Rows are points. A path goes straight from each point to the next, and from the last back to the first. The post is the endless flat space through its rows: a point in 2 columns, a line in 3, a plane in 4, and so on, so that a path can go around it. How many times does the path go around the post? Going back the other way cancels.

Post, 2 rows:
-0.25,+0.08,+0.28
-0.10,-0.14,-0.27
Path (26 x 3):
+0.10,-0.41,+0.16
+0.17,+0.00,+0.16
-0.25,+0.39,+0.33
-0.64,+0.17,+0.33
-0.47,+0.10,+0.12
-0.60,-0.14,-0.45
-0.41,-0.05,+0.39
-0.04,-0.31,-0.13
+0.29,-0.13,-0.63
-0.36,+0.52,-0.16
-0.09,+0.38,-0.39
+0.14,+0.01,+0.00
+0.14,-0.43,+0.41
-0.42,-0.31,-0.09
-0.32,-0.48,+0.21
+0.14,-0.12,+0.17
-0.11,+0.22,+0.02
-0.39,+0.34,-0.09
+0.18,+0.40,+0.35
+0.16,-0.29,+0.37
-0.10,-0.60,+0.07
-0.30,-0.27,-0.04
+0.20,-0.71,-0.35
+0.05,+0.00,+0.12
-0.03,-0.31,+0.03
-0.31,-0.29,-0.02
Times around: 1

Post (7 x 8):
-0.06,-0.05,+0.09,-0.11,-0.10,+0.09,-0.24,-0.05
+0.19,+0.63,-0.64,+0.49,-0.12,-0.04,+0.37,-0.35
-0.13,-0.07,+0.26,+0.21,+0.07,-0.15,-0.19,+0.12
-0.17,-0.08,-0.34,+0.29,+0.35,+0.34,+0.03,+0.04
+0.31,+0.43,-0.53,+0.31,-0.40,+0.28,+0.37,+0.13
-0.14,-0.18,-0.28,-0.02,-0.06,-0.01,+0.03,+0.33
-0.27,-0.15,+0.26,-0.28,+0.24,+0.27,+0.11,-0.01
Path:
-0.11,+0.33,-0.27,+0.23,-0.27,+0.08,+0.31,-0.19
+0.16,+0.71,-0.42,-0.04,-0.24,+0.11,+0.22,-0.07
+0.02,+0.40,+0.03,+0.45,+0.25,+0.16,-0.14,+0.09
+0.18,+0.23,-0.34,+0.31,+0.04,-0.16,+0.16,+0.11
-0.26,-0.32,+0.15,-0.16,+0.48,+0.19,+0.38,-0.32
-0.11,-0.09,-0.28,+0.89,+0.05,+0.18,-0.25,-0.06
-0.29,+0.22,-0.22,+0.47,+0.40,+0.08,-0.10,-0.74
-0.30,-0.08,-0.31,+0.27,+0.11,-0.12,-0.11,+0.20
+0.17,+0.22,-0.26,+0.19,+0.09,+0.37,-0.05,+0.32
+0.33,+0.07,-0.29,+0.58,+0.18,+0.14,+0.23,+0.36
+0.10,+0.07,-0.53,+0.47,-0.33,-0.01,+0.08,-0.08
-0.46,+0.11,-0.18,+0.37,+0.28,-0.19,+0.04,-0.49
+0.07,-0.32,-0.21,+0.89,-0.57,-0.14,-0.52,+1.00
-0.34,+0.22,-0.28,+0.14,-0.09,-0.35,+0.08,+0.30
-0.19,-0.10,+0.55,-0.44,+0.25,+0.15,-0.18,+0.24
+0.06,+0.06,-0.30,-0.39,-0.10,+0.35,+0.41,+0.10
+0.17,-0.48,-0.23,+0.12,-0.54,+0.31,-0.19,+0.41
-0.21,-0.15,-0.22,+0.23,-0.51,-0.36,+0.13,+0.55
+0.33,+0.44,-0.46,+0.31,-0.32,+0.52,+0.13,+0.12
+0.04,+0.35,-0.57,+0.09,+0.25,-0.11,+0.15,-0.14
+0.13,-0.10,+0.22,+0.46,+0.20,-0.11,-0.02,+0.13
-0.16,-0.05,+0.49,+0.47,+0.04,-0.14,+0.21,-0.11
Times around: 4
